Rows are points. Two turns around zero, p and q, are shown by what they do to some points. Where does a point land after both, in the order given? Backwards means that the second turn is done in reverse. Each puzzle has new turns, and all numbers are rounded.

Turn p:
[-.22, .22] -> [-.29, .10]
[-.20, -.25] -> [-.07, -.31]
[.42, .03] -> [.36, .21]
Turn q:
[.22, -.13] -> [.25, -.07]
[-.11, .00] -> [-.11, -.03]
[.44, -.20] -> [.48, -.08]
[-.26, -.07] -> [-.23, -.13]
[-.28, .40] -> [-.37, .32]
Where do these land?
q, then p backwards: [.34, .28] -> [.39, .21]
q, then p: [-.28, -.43] -> [.07, -.51]
q, then p backwards: [-.14, .05] -> [-.13, .08]
p, then q: [.08, .10] -> [.00, .13]

Turn p:
[.19, -.22, .09] -> [.16, -.23, .11]
[-.66, .11, .04] -> [-.65, .13, -.09]
[.24, -.13, .44] -> [.14, -.18, .47]
[.11, .02, -.24] -> [.16, .04, -.21]
[.31, .12, -.06] -> [.32, .11, .02]
[-.19, .11, -.27] -> [-.13, .14, -.29]
Turn q:
[.45, -.25, .22] -> [.38, -.25, .33]
[-.20, .29, -.04] -> [-.11, .29, -.18]
[-.38, -.38, .26] -> [-.44, -.09, .39]
[-.19, .35, -.15] -> [-.10, .29, -.30]
[.12, -.12, -.20] -> [.06, -.23, -.12]
[.19, .12, -.10] -> [.20, .00, -.14]
Where do these land?
p, then q: [-.01, .39, .18] -> [.10, .42, .01]
q, then p: [-.38, -.08, -.11] -> [-.37, .02, -.15]
p, then q: [-.05, -.34, .25] -> [-.18, -.18, .34]
p, then q: [.13, .10, .18] -> [.13, .13, .15]
p, then q backwards: [.30, -.07, -.50] -> [.37, .28, -.36]

Turn p:
[-.02, .06, -.51, .02] -> [-.04, .16, -.48, .08]
[.09, .43, .10, -.42] -> [.12, .41, .13, -.43]
[-.10, -.28, -.04, .10] -> [-.10, -.27, -.08, .10]
[.36, -.50, .15, .13] -> [.36, -.51, .05, .15]
[.09, .18, .01, .05] -> [.08, .18, .05, .05]
[-.41, .11, .29, .12] -> [-.41, .04, .33, .05]
Turn q:
[-.17, -.17, .00, .14] -> [-.14, -.20, .04, .13]
[-.16, -.02, .38, .20] -> [-.09, -.07, .43, .11]
[-.38, .39, .00, .34] -> [-.40, .31, .15, .36]
[.46, -.25, .08, -.37] -> [.47, -.16, -.08, -.40]
[-.09, .20, -.33, .27] -> [-.14, .18, -.24, .35]
[.38, -.10, -.15, -.18] -> [.35, -.03, -.24, -.16]
[-.04, -.06, .02, -.41] -> [-.05, -.03, -.06, -.41]
Where do these land?
q, then p: [.09, -.14, .01, -.02] -> [.11, -.12, -.05, -.02]
q, then p: [.04, -.09, -.18, .47] -> [.01, -.10, -.05, .50]
q, then p: [-.16, -.06, .73, -.06] -> [-.01, -.24, .64, -.31]
q, then p: [.31, .49, -.06, -.11] -> [.22, .55, .01, -.04]
p, then q backwards: [-.28, -.13, -.18, -.11] -> [-.25, -.08, -.21, -.16]
p, then q: [.00, -.07, -.32, -.17] -> [-.05, .02, -.36, -.05]

Turn p:
[-.05, -.15, .00, .03, -.05, .28] -> [-.10, -.10, -.10, .09, -.07, .25]
[-.43, .08, -.26, -.28, .19, .11] -> [-.55, -.08, -.05, -.26, -.02, -.09]
[.14, .10, .32, .41, -.53, -.48] -> [.49, .27, .42, .46, -.24, -.23]
[.49, -.04, .01, .12, -.14, .06] -> [.45, .08, -.23, .08, -.03, .11]
[.04, -.38, .04, .09, .06, -.43] -> [.25, -.40, .20, .10, .05, -.26]
[-.24, .29, -.56, .20, .14, -.02] -> [-.41, .14, -.36, .12, .03, -.43]
[-.32, .38, .11, .00, .29, .37] -> [-.49, .31, .00, -.05, .30, .22]
[.14, -.11, -.01, -.24, -.05, .06] -> [.11, -.09, -.06, -.21, -.11, .12]
[.23, -.16, .36, -.34, .10, .06] -> [.26, -.12, .17, -.33, .11, .32]
Turn q:
[-.30, -.73, -.13, .53, .09, -.19] -> [.21, -.60, -.44, .56, .07, -.23]
[.24, .09, -.11, .23, -.36, .05] -> [.21, .11, -.20, -.13, -.38, .07]
[-.30, -.28, .11, -.22, .04, .11] -> [-.36, -.29, .09, .13, .06, -.06]
[-.34, .29, -.25, .14, .02, .11] -> [-.21, .37, -.27, .20, .06, -.02]
[-.17, .16, -.18, -.30, -.04, -.25] -> [-.19, .17, .00, -.19, .14, -.35]
[.22, .23, .48, -.24, .10, -.01] -> [.06, .11, .59, -.12, .00, .13]
[.35, .29, .26, -.31, .09, .05] -> [.05, .17, .44, -.33, .04, .20]
[.30, -.05, -.18, .17, .05, .14] -> [.22, -.04, -.21, -.12, .00, .26]
Where do these land?
q, then p backwards: [.10, .49, .13, .02, .14, .18] -> [.02, .36, .38, -.01, -.12, .19]
q, then p: [.13, .14, -.01, -.23, .30, .09] -> [-.16, .04, .03, -.22, .27, .19]
q, then p: [-.02, -.05, -.22, .10, -.15, -.29] -> [.17, -.05, -.08, -.09, -.09, -.34]
q, then p: [-.55, -.08, .18, -.08, -.13, .13] -> [-.27, -.05, .30, .44, -.07, -.15]
p, then q: [.11, -.39, -.43, .14, -.10, -.54] -> [.48, -.42, -.15, -.15, -.09, -.46]
p, then q backwards: [-.05, -.21, -.10, .10, -.05, .53] -> [-.08, -.17, -.13, .19, .01, .51]
q, then p backwards: [.00, .24, .53, .09, .30, .30] -> [-.19, .01, .62, .22, -.16, .17]
q, then p: [.27, -.13, -.10, -.15, -.31, -.40] -> [.34, -.16, .14, -.36, -.24, -.18]

Turn p:
[-.23, .51, .11, -.21, .23, -.37, .01, -.02] -> [-.12, .47, .00, -.14, .05, -.44, .21, -.25]
[.23, .09, -.02, -.31, -.01, -.14, .13, .23] -> [.15, -.12, .13, -.35, -.01, -.26, .00, -.07]
[.23, -.69, .02, -.15, -.17, -.26, -.28, -.40] -> [-.21, -.31, -.03, .17, -.18, .02, -.82, -.11]
[.26, -.26, -.37, .10, -.06, -.03, -.21, -.01] -> [.22, -.14, -.16, .06, -.09, .00, -.37, .30]
[-.28, .27, -.14, .03, .53, .46, .27, .15] -> [-.07, .15, -.40, -.30, .30, .23, .57, .12]
[-.27, -.26, -.11, .13, .03, -.09, .05, .12] -> [-.24, -.17, -.09, .17, .06, -.10, .06, .23]
[.42, -.08, .30, .42, -.28, .16, .19, -.28] -> [.39, -.24, .16, .40, .06, .38, -.08, -.35]
[-.48, .17, -.04, .12, -.29, .37, .08, -.09] -> [-.18, .11, .00, .19, -.34, .31, .46, .10]
[.12, .24, .25, -.14, .02, -.09, -.25, .29] -> [.07, .25, .40, -.22, .15, -.11, -.05, .03]
Turn q:
[-.12, .10, -.06, .17, .19, -.33, -.07, .01] -> [-.08, -.18, .04, .14, .17, -.26, .06, -.22]
[.18, .71, .56, -.07, .35, -.14, -.32, .03] -> [.17, .44, .61, .09, -.08, -.69, .07, -.12]
[.00, -.22, -.21, .11, -.34, .55, -.21, .12] -> [-.02, .08, -.09, .25, -.19, .53, -.38, .20]
[.19, .23, .01, -.10, .40, -.17, -.11, .25] -> [.23, .19, .05, .12, .31, -.40, .00, -.01]
[-.13, -.07, -.08, .23, -.10, -.45, .23, -.18] -> [-.23, -.34, -.15, -.01, .01, -.06, .35, -.25]
[.04, -.29, -.17, -.35, -.63, .42, -.07, .17] -> [.00, .06, -.37, -.01, -.42, .39, -.28, .54]
[-.37, -.07, -.02, -.07, .14, .00, .12, -.02] -> [-.21, -.18, .06, -.22, .18, -.02, -.13, .02]
[.04, -.36, .24, .14, .17, -.34, .12, -.25] -> [.19, -.41, .15, -.16, .08, .04, .38, -.15]
[.16, -.13, -.01, -.01, -.40, .54, .28, .20] -> [-.11, .34, -.14, .00, -.13, .55, .02, .38]
[.01, .10, -.27, -.06, .22, -.08, .03, -.33] -> [.06, .00, -.15, -.20, .07, -.09, -.10, -.40]
Where do these land?
q, then p: [-.16, -.09, .18, -.13, -.03, .00, -.10, .34] -> [-.07, -.06, .24, -.01, .26, -.14, .02, .23]
q, then p: [-.23, .25, -.19, .00, .27, .20, -.02, -.15] -> [-.21, .43, -.08, -.03, -.05, .04, -.18, -.10]
p, then q: [.39, -.15, .40, -.31, .06, -.07, .23, .06] -> [.43, -.26, .20, -.42, -.14, -.02, -.07, -.06]
q, then p backwards: [.18, -.24, .29, -.10, .19, .21, .07, -.41] -> [.38, .26, .12, -.23, -.14, .35, .04, .14]
q, then p: [-.04, .12, -.06, .31, -.01, .06, -.29, .08] -> [.01, .15, .04, .38, .11, .16, -.04, .01]
q, then p: [-.21, .16, -.55, .08, -.50, .06, -.06, .02] -> [-.10, .19, -.21, .33, -.42, .06, .09, .50]
p, then q: [.24, -.38, .09, -.37, .17, -.32, -.13, .18] -> [.32, -.44, .12, -.04, -.04, -.37, -.25, .12]
q, then p: [.30, .39, .05, -.06, .25, .03, -.42, -.22] -> [.33, .31, .17, .21, -.08, -.11, -.29, -.39]
p, then q: [-.13, -.24, -.23, .19, .25, .28, .48, .26] -> [.04, -.12, -.32, -.16, .57, .33, .00, .15]
p, then q backwards: [-.33, .18, .00, .39, -.65, -.45, .25, -.16] -> [.25, .33, .25, .45, -.33, -.45, -.49, .11]

Turn p:
[-.16, -.22, .25, -.04, .21, .00, -.15, .21, -.14] -> [-.25, .04, .03, .08, .22, -.05, -.27, .08, -.26]
[.54, .23, -.41, -.21, .08, .23, -.34, -.16, .04] -> [.26, .45, .01, -.18, -.22, .61, .19, .00, .04]
[.04, .35, .03, .03, .19, -.30, -.15, -.10, -.42] -> [-.02, .52, .07, -.22, -.10, -.32, -.09, -.12, -.02]
[.24, -.23, .40, .30, -.56, -.02, .05, .02, .24] -> [.14, -.43, .04, .29, -.26, .00, -.41, .26, .38]
[-.32, -.20, .25, .22, -.02, .19, .25, -.54, .17] -> [-.19, -.49, .35, .21, -.12, -.07, .02, -.45, .07]
[-.26, -.27, -.29, .13, .27, -.35, -.26, -.01, -.21] -> [.00, .27, -.25, .05, .43, -.11, -.19, -.42, -.08]
[.51, .28, -.19, -.36, .06, -.23, .40, .05, -.13] -> [.59, .15, .08, -.43, -.13, -.12, .24, .25, -.17]
[-.31, -.11, -.20, -.29, -.12, .14, -.29, .16, .01] -> [-.28, -.02, -.45, -.03, .05, .23, .04, -.03, -.18]
[-.28, .24, .01, -.16, .18, .04, -.20, .29, .32] -> [-.42, .02, -.10, -.25, .28, .12, .17, .20, .09]
[.27, .07, .20, .05, -.38, .30, .32, .19, .44] -> [.12, -.46, .13, .13, -.21, .16, .17, .51, .26]
[-.27, -.15, -.04, .33, .08, .00, .39, -.10, -.32] -> [.06, -.07, .09, .37, .08, -.45, .13, -.27, -.15]
Turn q:
[.02, .21, -.34, -.03, -.27, .51, .32, .10, .01] -> [-.03, -.13, -.22, -.38, -.33, .27, .19, .36, -.22]
[-.24, -.12, .31, -.41, .11, -.28, .18, .41, -.34] -> [-.16, -.31, .23, .01, .24, -.50, -.33, .35, .18]
[.11, -.06, -.15, -.24, .10, .33, -.07, -.45, .01] -> [.01, -.02, .01, -.17, .10, .01, .34, -.22, -.47]
[.01, .06, .40, .22, .07, -.31, -.27, .17, -.06] -> [.03, .19, .26, .27, .20, -.01, -.12, -.02, .43]
[.20, .21, .20, -.37, -.39, -.20, .02, -.15, .28] -> [.38, .35, -.16, -.30, .09, -.37, .10, .06, .09]
[-.13, -.11, -.26, .30, .17, .34, -.13, .09, -.01] -> [-.22, -.22, .03, .01, -.13, .46, .02, -.15, -.06]
[-.09, -.27, .29, -.29, .02, .18, .17, .42, .20] -> [.22, -.54, .01, -.24, .17, -.12, -.09, .13, .25]
[.22, .31, .21, .15, .37, -.26, .08, -.15, -.21] -> [-.09, .24, .00, .53, .26, -.07, .18, .19, -.01]
[.08, .25, .19, .06, .28, .02, -.36, .24, -.40] -> [-.29, .15, .36, .14, .41, .23, -.04, .21, .12]
[-.10, -.44, .03, .35, -.33, -.24, .16, -.11, .06] -> [.29, -.05, .10, .21, -.52, -.11, -.24, -.23, .08]
[.44, -.04, -.49, -.07, .16, .14, -.20, -.32, .17] -> [.10, .20, -.29, -.06, .18, .31, .05, -.30, -.54]
[-.52, .00, -.38, .34, -.31, -.24, .11, -.24, .29] -> [-.22, .14, -.31, -.01, -.70, -.11, -.06, -.37, .16]
Where do these land?
p, then q: [.12, -.31, .38, .04, -.37, -.62, .30, -.34, .16] -> [.53, .21, .16, -.06, .33, -.11, -.39, -.61, -.11]
p, then q: [.33, -.39, -.11, .32, .28, .05, -.19, .21, .30] -> [.01, -.19, .01, .20, .35, .56, .31, -.07, .12]
q, then p: [-.10, -.13, -.02, .00, -.20, .28, -.02, -.39, .01] -> [.17, -.20, .04, -.06, -.39, -.20, -.05, -.04, -.17]
q, then p: [.19, .37, .09, .36, -.33, .16, .04, .04, -.27] -> [-.16, -.06, -.01, .12, -.22, -.09, .23, .60, .11]
p, then q: [.19, .26, -.21, .03, .24, -.13, .38, .06, .06] -> [.25, -.06, -.23, .21, .24, -.20, .03, .33, -.01]
q, then p: [-.10, .25, -.41, .06, -.36, .05, -.11, .36, -.29] -> [-.51, .04, -.43, -.09, -.18, .15, .09, .28, -.09]
p, then q: [.02, .30, -.35, -.38, .41, -.07, -.37, -.30, .11] -> [-.20, -.03, -.12, -.36, .18, -.29, .58, .21, -.30]
p, then q: [-.21, -.07, .21, .02, .00, -.03, -.04, .23, .36] -> [-.15, -.38, -.03, -.01, .10, .02, -.15, -.25, .14]
q, then p backwards: [-.30, -.34, .21, -.38, -.10, .16, .22, .46, -.40] -> [.02, -.04, .74, -.13, -.05, -.19, .37, .07, .31]
p, then q backwards: [-.37, -.43, .33, -.16, -.01, .14, -.01, .05, -.17] -> [-.10, -.30, -.39, -.13, .37, -.08, .13, .00, -.28]
p, then q backwards: [.31, .07, .13, .02, .17, .24, -.27, -.28, .30] -> [-.03, -.02, .05, .37, -.15, .26, -.39, .20, -.17]
p, then q: [-.06, .41, -.26, .05, .27, -.23, .06, -.11, -.19] -> [-.05, .24, -.32, .09, .10, -.38, .21, .22, -.03]
